Rows are points. Any point is a mix of the corners, with weights that add up to 1. It lies inside the corners' shape when no weight is negative. Say inside or outside, and name the corners with a negative weight.

Corners:
(1): 46	26	11
(2): -34	27	37
(3): -6	-27	-4
(4): 35	-13	-37
Points:
38	-3	-15 => outside (2)
39	-4	-17 => outside (2)
40	22	9 => inside
-28	4	16 => outside (1)

Corners:
(1): 11	-18	56	-8
(2): 31	-19	23	47
(3): -1	31	-19	-38
(4): 1	23	24	15
(5): -58	28	-58	-18
Points:
0	21	20	11 => inside
25	-14	20	38 => inside
13	-13	39	5 => inside
-12	10	22	-1 => outside (2, 3)
-42	18	-26	-34 => outside (2, 4)
0	10	-8	13 => outside (1)

Corners:
(1): 66	59	-94	16	41	-67	-41	53
(2): -45	-10	31	-8	25	-32	-24	-27
(3): 9	10	50	11	-33	-13	8	0
(4): 29	1	-7	43	-13	41	-27	20
(5): -25	34	35	10	26	-18	83	-23
(6): 15	46	-44	17	-48	-26	-7	16
(7): -1	-22	7	-10	11	10	-9	14
(8): -40	37	24	-16	-67	50	-30	-26
(9): -38	24	15	25	1	30	3	22
Points:
16	20	-18	22	-2	-2	-19	17 => inside
-10	11	20	11	1	10	8	4 => outside (6)
12	33	-5	-2	-21	-20	13	2 => outside (2, 4, 9)
-6	26	-13	13	14	-6	-4	14 => outside (3)
29	37	-41	14	8	-21	-26	26 => inside
9	22	-8	-4	2	-35	-4	4 => outside (4, 9)
-12	5	20	4	-6	-3	-9	-2 => inside
-19	21	19	-6	-1	-5	3	-5 => outside (4, 6)
-3	15	3	10	-16	2	-22	11 => outside (5)

Corners:
(1): 27	43	24	24	25	-35	-28	-10	1
(2): 59	-12	-65	-17	-57	-24	-6	28	21
(3): 24	63	-2	15	33	2	-4	-31	-31
(4): 32	-53	-18	8	-76	8	40	26	13
(5): 30	2	14	-19	3	-34	-35	-5	-54
(6): 17	-4	-14	-26	-25	6	23	-21	26
(7): -48	-84	-34	42	-21	83	-8	18	32
(8): -11	-16	-36	2	-31	-9	41	29	14
(9): -15	12	-2	48	-25	20	-26	-14	1
(10): -29	56	48	-8	8	48	10	0	19
Points:
26	-2	-1	-8	-13	-17	-15	1	-24 => inside
28	8	-26	-3	-21	-7	1	4	5 => inside
6	8	-7	-3	-3	3	4	0	10 => outside (4, 9)
-1	6	-11	14	-9	10	-10	9	5 => outside (4, 6)
-8	-2	-13	30	-11	24	-1	-17	-10 => outside (1, 2, 10)
14	-9	-13	4	-23	10	9	-1	5 => inside
13	-46	-5	14	-47	-7	19	18	6 => outside (2, 3, 10)

Corners:
(1): -5	-34	-42	-4	64	-20	-21	11	-26	48	56
(2): -3	31	65	-3	-26	2	28	56	14	8	-69
(3): -50	-57	-35	56	-11	-24	-21	26	-5	1	-6
(4): -7	-45	24	-21	-58	-19	19	41	37	-19	8
(5): -19	-22	1	-5	22	27	-37	-23	-19	25	13
(6): -39	-12	10	-18	1	14	-32	-9	-65	16	4
(7): -3	50	57	5	-4	-11	-15	20	-24	-32	-11
(8): -13	-18	-37	53	0	13	12	17	-40	-31	41
(9): -30	-61	9	-1	46	5	-12	29	-44	2	8
(10): 13	-17	35	28	-24	6	41	0	43	72	45
(11): 19	-46	25	9	-20	41	-24	20	-18	11	17
(12): 20	35	43	-6	-6	-47	30	-8	-44	-36	-13
Points:
-11	-17	17	6	11	0	-5	15	-29	-4	6 => inside
-14	-12	17	5	5	-9	1	15	-18	1	6 => outside (11)
-19	-26	6	19	-17	3	-6	19	-10	-12	16 => outside (1, 2, 12)
-13	-34	16	-3	-10	-3	1	22	-3	3	9 => inside
-4	-2	15	8	1	-20	6	8	-29	-11	3 => inside
-25	-37	-10	18	25	23	-31	-2	-38	23	34 => outside (2, 4, 12)
-21	-27	2	14	2	-6	-9	13	-22	10	8 => inside

Corners:
(1): -7	1	57	27	17	4	72	27	7	-25	24	0	22	17
(2): 8	-15	31	11	-5	-13	-22	-24	46	-21	-29	13	13	39
(3): -38	18	10	24	-48	16	-12	22	15	-46	-17	-39	24	14
(4): 56	-25	-26	-70	26	4	-26	24	-13	7	-89	35	-25	8
(5): 75	-40	-8	20	-27	-11	-18	12	-3	-45	19	22	11	24
(6): 4	-47	-6	17	2	-26	-23	19	-13	-46	20	-92	34	-4
(7): -14	30	-9	-36	42	14	19	26	3	25	-32	11	-35	24
(8): 3	-61	22	-28	24	89	5	37	-57	-6	-4	0	-10	-40
(9): -3	35	-17	-51	30	-20	-28	21	47	46	14	-4	26	32
(10): -2	-25	21	-20	-12	-7	-8	-53	-45	79	-19	20	-15	-18
(11): -20	21	-15	-13	28	-14	-19	22	-30	1	7	-12	11	3
(12): 24	-17	-9	-36	22	21	-28	5	28	-31	1	10	-2	-24
(13): -1	13	-40	13	14	4	34	-38	-19	-1	18	12	2	15
(14): -30	17	-34	11	14	-21	-7	43	101	-44	19	0	50	20
(15): 30	22	-48	30	21	7	-12	0	10	-9	3	17	17	-1
Points:
14	4	-14	-8	12	4	-5	14	23	-17	-3	16	10	18 => outside (6, 10)
14	-2	0	-1	7	-16	-15	23	37	-32	-11	-5	19	24 => outside (8, 10, 13)
6	-6	1	-10	7	15	3	6	-6	-5	-14	-3	-3	7 => outside (11, 14)
0	-7	0	8	-8	0	-12	12	9	-26	-4	-17	17	11 => inside
0	-1	-15	-12	16	4	-7	22	8	-11	-1	-2	11	1 => outside (2)

Corners:
(1): 32	23	7	70	-10	-14	36	58	7	17	-11	22	-15	8	11	12	12	21
(2): -8	-11	-3	-41	-4	27	-72	-36	21	-21	-51	-78	5	-13	-49	-21	-41	-12
(3): -4	8	19	-19	20	34	-30	-13	2	-5	-1	-10	-19	0	-31	12	22	-55
(4): 41	-4	-6	-29	-18	35	-15	-27	26	-17	57	-57	-5	-22	-6	-50	-38	-7
(5): -33	19	2	43	-20	-85	46	61	-7	-2	-22	-1	-27	10	36	-1	-13	28
(6): -2	-57	27	49	17	-42	44	25	20	15	3	-8	8	21	13	39	-22	44
(7): -26	-2	56	-35	-41	53	-29	18	-18	-2	0	-15	8	6	-15	53	40	4
(8): -3	9	17	45	33	-44	20	36	-13	15	6	33	21	-1	49	37	27	26
(9): -9	9	7	-5	4	-32	28	3	-17	-7	-4	1	-14	-28	62	47	8	14
(10): 2	0	24	-56	26	42	-36	-67	18	-14	-24	-35	20	0	-89	-51	-45	-26
(11): -6	-25	-31	-20	14	38	-51	-80	22	-22	-18	-32	-24	-27	-16	-42	-15	26
(12): -26	-30	-38	-41	11	15	-9	-4	-15	-39	6	-6	1	17	-43	-22	-35	-14
(13): 41	-31	32	70	-1	-45	20	90	20	13	-20	27	-5	-8	28	17	2	53
(14): -13	-22	-29	-33	-48	0	-23	-10	10	35	-8	-19	-8	28	-8	-49	-33	10
(15): -10	-24	-3	-50	15	11	-1	13	-1	5	15	-9	33	-22	-31	-1	40	6
(16): 26	-11	-6	-4	-1	-33	0	29	-15	-3	5	-1	-4	18	38	7	28	29
(17): 1	-35	-1	72	-15	-43	52	57	6	-32	-4	20	-12	25	38	2	18	-1
(18): -7	2	23	24	-9	-3	9	5	-29	21	-19	-5	-11	-31	-19	8	21	-14
(19): 3	7	-1	-39	-27	0	-59	-47	32	-79	4	-31	2	-12	-38	-11	0	-12
Points:
3	-7	10	12	3	-4	1	10	3	3	-5	-7	-9	2	2	1	-5	2 => outside (15, 19)
2	5	12	1	-1	-19	-3	14	0	-8	-11	6	-4	3	12	11	20	12 => outside (2, 4, 6, 12, 18)
-6	-9	7	2	5	-5	-5	4	2	-11	-14	-8	-2	-6	-6	9	6	11 => outside (4, 14)
2	-18	7	-10	3	1	-4	-5	3	-13	2	-5	1	-3	-3	0	4	7 => outside (1, 2, 5)
-4	-8	-2	-3	-8	-11	4	7	-1	-1	-5	-7	-6	-1	9	3	-6	9 => inside
